Each row of a before or after table is a point. The points were changed in one or more steps. Then noise was added and the rows were shuffled. The steps act on how far a point lies along the listed directions, d1 being the first. Write out the steps. A step turns or swaps two directions, mirrors them in a line or flattens them onto one, adds a multiple of one to another, or multiplies one. Angles are multiples of 10 degrees, from the lower direction toward the higher: turns from -170 to 170, lines from 10 to 170 but not 90. Use the fewest steps. Two steps may share a direction if one is a turn and the other turns, adds or multiplies; they go together, in the order done. Otherwise the lowest direction goes first.

Directions:
(1): [-27   4  42]
(2): [ 3 50 -3]
(3): [-42   0 -27]
Before (8 x 3):
[[-13   3 -36]
 [-17   6   0]
 [  5  -6 -36]
 [-19 -14 -22]
 [-13 -13  12]
 [-10   5   6]
 [ 49  10   5]
 [ 14 -41  -1]]
After:
[[-20 -27  38]
 [-11   7  25]
 [ 59   4 -33]
 [ 58 -14 -60]
 [  0  14  27]
 [ 36 -29  -3]
 [  2 -84 -26]
 [ -6  22 -69]]
Steps: multiply d1 by 2.5; multiply d2 by 2; multiply d3 by -1

Directions:
(1): [-18  -3  27  48]
(2): [ 20  18  48 -18]
(3): [ 26 -51   9   1]
(4): [ 44  20 -16  27]
Before, 10 rows:
[[-21 -17   6  26]
 [-15 -35 -18  23]
 [ 44 -36  -4  59]
 [ -7  29  14 -18]
 [ 61  -4  -8 -10]
 [ 14  32  46 -74]
 [-10   6 -16 -41]
 [ 22  31  12  -2]
 [ 31 -13 -37   2]
 [  4  31  40 -11]]
After, 10 rows:
[[ 26 -14   0 -12]
 [ 64  12  68 -37]
 [-42   6 -44  -3]
 [-67  40 -47  18]
 [-18 -10  14 -18]
 [ 16  -3  46 -16]
 [  4   4  -7  17]
 [-39  28 -19 -17]
 [ 16 -16  31 -18]
 [ -7  10 -31  21]]
Steps: multiply d1 by 0.4; add -0.7 times d4 to d2; turn d3 and d4 by 150 degrees

Directions:
(1): [  2 -12  32  28 -51 -18]
(2): [-35 -13  25  40  37   4]
Before:
[[-30 -18  50  79  -7 -15]
 [  1  18  19  -7 -33 -10]
 [ 11  19 -14 -32 -35 -16]
 [ 31  -7 -22 -52  -8  17]
 [ 16  16 -26 -53  24   5]
 [ -5 -15  39  35   8 -12]
 [  2  18 -35 -38  13   4]
 [-37   6  -9  44  66  19]
 [-38   9  20  30  40  -9]
 [ 32   4 -12 -34 -33   3]
 [-23 -20  46  53 -37 -27]]
After (11 x 6):
[[-22 -40  43  26  -5   7]
 [  1  17 -59 -55  54  10]
 [ 24  12 -18 -36  13   0]
 [ 39  25 -36 -17 -73  -5]
 [-23  -9  29  32 -24 -16]
 [ 25  27 -23 -33 -35 -16]
 [-37  -2  18  20  21  -7]
 [-20 -17  27  27  35  13]
 [-18  14  12  -5  34   7]
 [-14 -15  51  33 -26 -17]
 [ 32  32 -65 -59  23  19]]
Steps: turn d1 and d2 by 170 degrees

Directions:
(1): [ -6  38   6 -53   0  35 -15  29  29]
(2): [ 15  40 -49  24 -26  33  18 -22  -5]
(3): [-26 -28 -41  -9 -19 -20  -9 -13  57]
(4): [ 17   7  17 -15  41   6   7 -65  24]
Before (8 x 9):
[[ -3 -20 -31  51 -15 -16  10  43 -18]
 [  8 -37 -14  45 -37   4   2  28 -27]
 [ -5  37  -7 -56   2  20  -8  -8  32]
 [-33 -75   7  21 -13 -36 -10  26 -25]
 [ -7  -8   7   4   2 -14 -12  -2  -1]
 [ 19  17  74 -81  50  41 -18  54  33]
 [-17  33  -1  11 -15  10 -10  36  -6]
 [  5 -16  -6  47  16 -29  15  -1 -35]]
After (8 x 9):
[[  8 -14  51  -7  55  -9   0  26  -7]
 [ -5   9   1   3  -7   0 -13  10 -10]
 [-15   6 -46 -25 -24  -7  -4 -26  41]
 [-27 -16  17   7  17 -32 -14  -8  23]
 [-19 -60 -87  40 -60 -24   8  34  47]
 [ 15  12  25  18  34  -6  13  14 -44]
 [-15 -16  47 -15   2  13 -14  68 -53]
 [ 18 -34  61  -8  21  10 -13  14 -18]]
Steps: swap d1 and d3; swap d2 and d4

Directions:
(1): [-40   7  33  45   3  26 -24 -16  43 -23 -21]
(2): [ -8 -43  10  -3 -12  22  49   3   1  31 -56]
(3): [  2  47 -33 -16  34  -3  16 -39  -3 -18 -48]
(4): [-50   1 -29 -55 -11   5 -34  22  25  17  -9]
(5): [-41 -26 -55  30 -21   1  15 -31 -23 -13  23]
(6): [  7 -63  -3  -8  47 -36 -24 -11  10 -24 -12]
Before, 9 rows:
[[ 23 -53   4  30   6 -10  14 -10 -30  -5 -10]
 [ 29  -2  22  31  47 -12   6 -43   7 -36  -5]
 [-13 -19  42 -31   3   8  -4  34  33  34 -50]
 [ 27  61 -25   6  12  15  23 -42 -20 -28  12]
 [ 11 -18   7 -17  -7   4  28   3 -17  26 -16]
 [-67 -34 -18 -11 -27  23 -12  13  18  26 -42]
 [ 21  16  23  59  -8 -14  13 -16 -12 -27  29]
 [-40  24 -39 -18 -37   3 -28  25  13  17  16]
 [ 28 -14  13   7 -43  27  51 -11 -23  11 -29]]
After, 9 rows:
[[ 44  22  62  33  -4  23  19   8  -9  11 -32]
 [-57  15 -34 -17 -36  28  33  -1  -1  34 -38]
 [-40 -15 -26 -64   5   5 -14  19  18  30 -73]
 [ 16 -78  12  31 -12   4  30 -32 -11 -19 -31]
 [-16 -33  20  15 -14  15  15  -3   1  15 -12]
 [-50 -28 -48 -33  13 -29 -60  11  35  -9 -10]
 [ 48 -54  -7   9  15 -25  -1  -9 -30 -27  65]
 [ 72  52  31  13  -3   6  45  -6 -32  10  29]
 [ 48  10  17  51  28 -36  18 -33 -19 -41   9]]
Steps: turn d1 and d3 by 120 degrees; multiply d4 by 1.3; multiply d6 by 1.6; turn d5 and d6 by 140 degrees

Directions:
(1): [-22 -10 -40 -17  44 -19  13 -26  -8 -34  63  21 -18  -1]
(2): [ -5  49   6 -14  43  30   4  23 -59   4 -17  21   8  36]
Before, 8 rows:
[[  3 -13  13  13 -20   4  -1  10   6  16 -16 -13   4 -15]
 [  2  -1  -3   1   1   6  -2   5   0  14  -8   0   3   6]
 [ -2   3   7   0  -5   4   6  -6 -13   4   7   3   9   4]
 [ 13  18  17   2 -10  21  -7  16 -12  22 -34 -15  11   6]
 [  7  17  17  -3  -7   7  -7  26 -12  14 -46  -6  13  14]
 [ 22 -31   7   8 -42 -13  -5 -12  49  16  -2 -21   2 -38]
 [ -7   4  -9  -7  18   4  11  -8  -8  -6   8   2  -1  12]
 [-14  -9 -15  -8   0  -6   3 -11   1  -7  19   9 -12 -10]]
After (8 x 14):
[[  9 -17  19  19 -37   3  -5  10  17  21 -27 -20   7 -22]
 [ 18  33  30   6 -13  32 -11  27 -23  31 -54 -17  16  15]
 [ -1   8   7  -5  -2  10   6  -5 -17   2   5   6   7   6]
 [ 31 -69  10  21 -80 -33 -11 -26  94  19   1 -39  -3 -67]
 [ 14  38  32  -3  -6  22 -13  42 -28  26 -70  -6  22  23]
 [  4   3   0   1  -1   8  -2   6  -4  15 -13   0   3   6]
 [-20 -16 -22  -8  -1 -12   6 -16   6 -14  31  10 -15 -16]
 [ -8   8 -14 -10  30   7  13 -10 -19 -13  15   8   0  16]]
Steps: multiply d1 by 1.6; multiply d2 by 2

Directions:
(1): [ 12   4 -28  38  20   6  39 -26  35   2  17  14  -7   9  82 -20 -17  25]
(2): [-10 -12 -10  26 -17 -40  33  17 -13  36  45  25 -67  20 -26  -8   2 -27]
Before:
[[ 23  24  18 -36  21  44 -29 -21  15 -33 -36 -21  67 -22  44   5  11  35]
 [ 16   2  -1 -11  16  26  -1 -18  33  -7  -7  -1  26 -11  33   3  -9   3]
 [  7   7  12 -25   6  20 -26  -7   4  -2 -41  -9  39 -14  19   7  -3   6]
 [  1   3 -18   5  11  -6  24 -18   1  19  16  -2   3   9  27 -19 -14   8]
 [  9  -2  -8  24   9  15  15 -22  14   0   8   6  -6  -7  43 -15  -7  10]
 [ 25  -2 -23  43  22  20  11 -32  41  -4   6  14   3 -11  95 -33 -22  38]
 [ 10  25  -3  -7  31  30 -13 -25  26 -35 -27 -30  54 -21  51  10   0  34]
 [ -7   3 -10  13  -8 -11   5  -2  -2  15  11   2 -25   4  -8   4   8 -10]
 [-17 -12  15 -22 -11   6 -11   9 -12  -4 -10 -15   8 -17 -38  22   8  -2]
 [ 18   3  -1 -16  20  13  -6  -6   5 -17   1  -9  22  -9  18  -7  -4  13]
 [ -5   8  11 -16  13   6 -12  -6  -8 -24  -6  -6  13  -9 -10   1  -1 -10]
 [-10  -3 -13  16 -19 -30  20  22 -15  29  31   8 -57  27 -26  -3  -1 -30]]
After, 12 rows:
[[ -6   0 -13   7   4 -15  23  -7 -10  29  22   2 -14  11   0 -13 -10  -2]
 [-12   0   6 -12 -24 -19 -13  29 -32  13   6 -15 -30  15 -65  15   7 -36]
 [ 16 -10 -27  59  -2 -16  37  -9  25  31  41  35 -59   4  58 -40 -18  12]
 [ -8   2  -1   0  -8 -10 -10   0  -7   9   1  -7 -11   2 -25  10  10 -13]
 [ 11  20 -26  27  31   9  25 -29  37 -15   7  -6  19  -4  81  -3  -8  34]
 [ -3   9   6 -12  18  11  -7 -13   2 -26  -3  -7  15  -4  14  -5  -2  -3]
 [ 17   0  -8   7  11  11  17 -15  38   8  13   9   2  -3  39   0 -13  -2]
 [-11  -6   6 -18  -1  22 -10   0   5 -15 -21 -18  32 -22 -12  18   3  12]
 [  0 -10 -11  35   0   0  20 -10   4  13  25  14 -31   4  15 -14  -7  -4]
 [ 27  20 -10  10  27  31  14 -34  39 -13  -5  -2  28  -9  96 -12   1  41]
 [ 15   7  -4  -7  18  16  -2 -18  18   3 -28   4  24  -7  52  -2 -11  15]
 [ 19  -1 -11  -3  20   9  12  -6  10  -9  12   0  11   0  29 -16  -4  16]]
Steps: turn d1 and d2 by 50 degrees
